Each row is a point. To make a cloud, some directions were put in groups of two or more. Within a group, all points are equally far from the middle, so they leave a hole (a ring in 2 directions, a hollow ball in 3). The other directions are filled evenly. Then the cloud was stretched, turned, moved and blurred a little. Count the holes, and give their numbers of directions, smallest first.

Cloud (19 x 3)
[[-15 -32  -8]
 [  9 -24  15]
 [ -8   6  -5]
 [-38  -2  14]
 [ -2  12  55]
 [-16  32  17]
 [  4  -6  14]
 [-23 -10  16]
 [ 26  16   9]
 [-33  17  31]
 [ -5  24 -12]
 [ 16  38  11]
 [  6 -18  32]
 [-42  19  11]
 [-18 -31  32]
 [  1  21 -24]
 [-60  14  13]
 [  3  17  25]
 [-15  28  41]]
Holes: 0

Cloud (53 x 6)
[[ 13 -21 -18  39 -46 -17]
 [ 10  18  -9  -8  15 -53]
 [ -3  25 -32  50  16 -13]
 [ 17   5  -6 -29  38  16]
 [  3 -39 -30  29 -29  27]
 [ -3  36   1   9 -48 -21]
 [ 19  26 -27   2  -5 -48]
 [ -9 -39 -31  -5  22 -36]
 [ 13 -12   3  -2   6 -51]
 [-39 -38  -8   7 -13 -15]
 [ -4 -45 -18 -30   1 -14]
 [ 43  11 -22 -12  13  37]
 [ -7   7  34  27  -5   3]
 [ -6  -7 -54  26  26   6]
 [ -5  36 -17 -48   7 -11]
 [ 19  19   6   0  39 -11]
 [ 20  49 -28  28  -8  -7]
 [ 31 -14 -10  -8 -28  46]
 [ -3 -33   6  38  10 -20]
 [ 25  14   8 -12  37   7]
 [  4  27  -1   7  37 -29]
 [ 14  -5  29 -32   0  -9]
 [ 16  -1 -48 -41  -4  -6]
 [ 45  -3  -9 -10  -1  41]
 [ 29 -30 -28  -2 -13  41]
 [ 34 -12  -6  44  -8  -3]
 [ -1  -7  31  31   0  -7]
 [ 18  -4 -36  46  20 -13]
 [ 21 -42 -40  19 -13  20]
 [-11  25 -11 -34 -43   9]
 [-20  28  32  -8  -8  -2]
 [ 13 -23 -11 -50   4  -5]
 [-13 -26 -41 -14  23 -36]
 [-15  -8 -25  18 -25  45]
 [-16   7   3  18 -45 -41]
 [ -2  18  -8  11  34 -44]
 [-27   6 -38 -31  17 -15]
 [ -6 -17 -12  60 -30   3]
 [ -7 -24 -42  18  37  -9]
 [-13  39 -14   1  -2 -53]
 [-13  -1  33  22  -6 -16]
 [-26   2  23  34  -7 -19]
 [ 31   7 -49 -14   4  31]
 [  7  -9   9  53 -18   4]
 [  0 -32  -4   1  -3  42]
 [-12  12 -36  11 -26  43]
 [-11  27   2  53 -15   5]
 [  7 -16 -12 -37  33   8]
 [  3 -49 -25  29  10  10]
 [ 17  21 -48  39  -5 -23]
 [ 15 -18   5  -6  -1  47]
 [ 27  -5  17 -14  21  25]
 [-17  -7  28  18 -12 -31]]
Holes: 3 (2, 2, 2)
